Each row is a point. To make a cloud, some directions were put in groups of two or more. Within a group, all points are equally far from the middle, so they leave a hole (a ring in 2 directions, a hollow ball in 3). The other directions are filled evenly. Then the cloud was stretched, turned, moved and blurred a little. How many holes are there, and how many directions does each take, smallest first?

Cloud (19 x 3):
[[ 17 -23 -37]
 [ 33 -26 -18]
 [-46  41  -3]
 [-25 -16 -14]
 [ 23 -58   3]
 [ 41  19 -16]
 [-58 -45   7]
 [ 25 -11   1]
 [-55 -10 -13]
 [ 20 -30 -41]
 [-63  -6 -15]
 [ 18 -81  -3]
 [ -7 -60 -13]
 [ 34   4  16]
 [-20  48 -13]
 [-18 -32   1]
 [ -6  24  44]
 [-57  18  -1]
 [-11 -31  29]]
Holes: 0

Cloud:
[[-20   1  -2  51]
 [-16   8 -30 -17]
 [ 12  27 -28  35]
 [-36 -54  -6   3]
 [ -5  -4 -36 -15]
 [-20   0  -3 -40]
 [  4   2  59  21]
 [ 27  40  33  48]
 [ -7   5 -36  -9]
 [-69 -26   7  27]
 [-38 -29  13 -37]
 [-32 -29   4  40]
 [-18  56  22  -8]
 [ 24  -9  48  23]
 [ 16  18  47  41]
 [  0  14  -2  55]
 [ 26  33  30  51]
 [ 70 -21  -8   6]
 [ 42  43   0  48]
 [-22   9 -23 -24]
 [ 58 -16  28   3]
 [-56  41  38   8]
 [-36  52  20  -4]
 [-75  27  28   8]
 [-62  29  -2  11]
 [-31 -45 -13 -20]
 [ 49  13 -38  14]
 [-16 -30 -25 -23]]
Holes: 2 (2, 2)

Cloud:
[[  7  -1  20   4   5 -62]
 [ 41  52  46  33  17  -3]
 [-15 -29  54  41  24 -16]
 [ 18 -30 -11 -55  -6  13]
 [ 13   3 -14 -65 -20  33]
 [ 14  41  70  63  -8 -10]
 [ 11  39  18  -8  43 -22]
 [-13  14  27 -34 -13  26]
 [ 53  24 -19  22 -12 -14]
 [ 13 -14 -35  -7  26  -7]
 [ 33  36  51  -5 -23   2]
 [-11  -6  60  34 -28 -15]
 [ 71  10  20  37   2   4]
 [-19 -17 -28 -35  -2 -24]
 [ 51   5  25  59 -15  -7]
 [ 19  20  86  59  40 -14]
 [-19  30  12 -30 -10 -44]
 [-18  22  14 -23  -5 -52]
 [ 45  13 -22 -59  20 -24]
 [ 15  10 -39 -94  -5   4]
 [ 43  14 -19 -62  21 -22]
 [ 54  52   6 -11 -10   6]
 [  9 -32 -18 -43 -20   9]
 [ 22  20  40  63 -24 -22]
 [-33   7   2 -22  18 -30]
 [ 55  10   1 -20 -39 -12]
 [  1  26  63  -3 -13 -34]
 [ -2  -1  88  59  39 -12]
 [ -2  20  73  74   3  19]
 [ 23  35  76  68  29 -13]
 [ -8 -15 -26 -15  20 -26]
 [ 45 -23  24 -27 -10 -12]
 [  0   4  24   3   5 -61]
 [-32  -7  43  11 -19  -2]
 [ 24  25 -38 -90 -19  -5]
 [  0  30  26   6  -3  43]
 [ 20  56   2   1  26   6]
 [ 12  28  82  81   8   6]
 [ -5  42  12  33  30 -18]
 [ 37 -18  20 -35 -23  11]
 [  3 -13 -44 -50   0 -28]
 [ -2  36   2   7 -31 -34]
 [  3  -5 -28  -8  23 -34]
 [ 61   6  25  27 -14  26]
 [ 16 -11  35  33 -39  -9]
 [  0 -20 -28 -35 -32  10]
 [ 45 -14  23  15  31  31]
 [ 47  -3  24 -25 -32  10]
 [ 27 -11  -1  40  -7  30]
 [ -9 -18  66  27  -4 -36]
 [-33  24  11 -15 -17  10]
 [ -5 -19  33  65  29   2]
 [ 37  21 -25 -45  36  -3]
 [  7  35   5 -65   3 -27]
 [ 23  11  44  65 -26 -15]
 [ 32 -11  41 -36  -4   5]]
Holes: 3 (2, 2, 2)
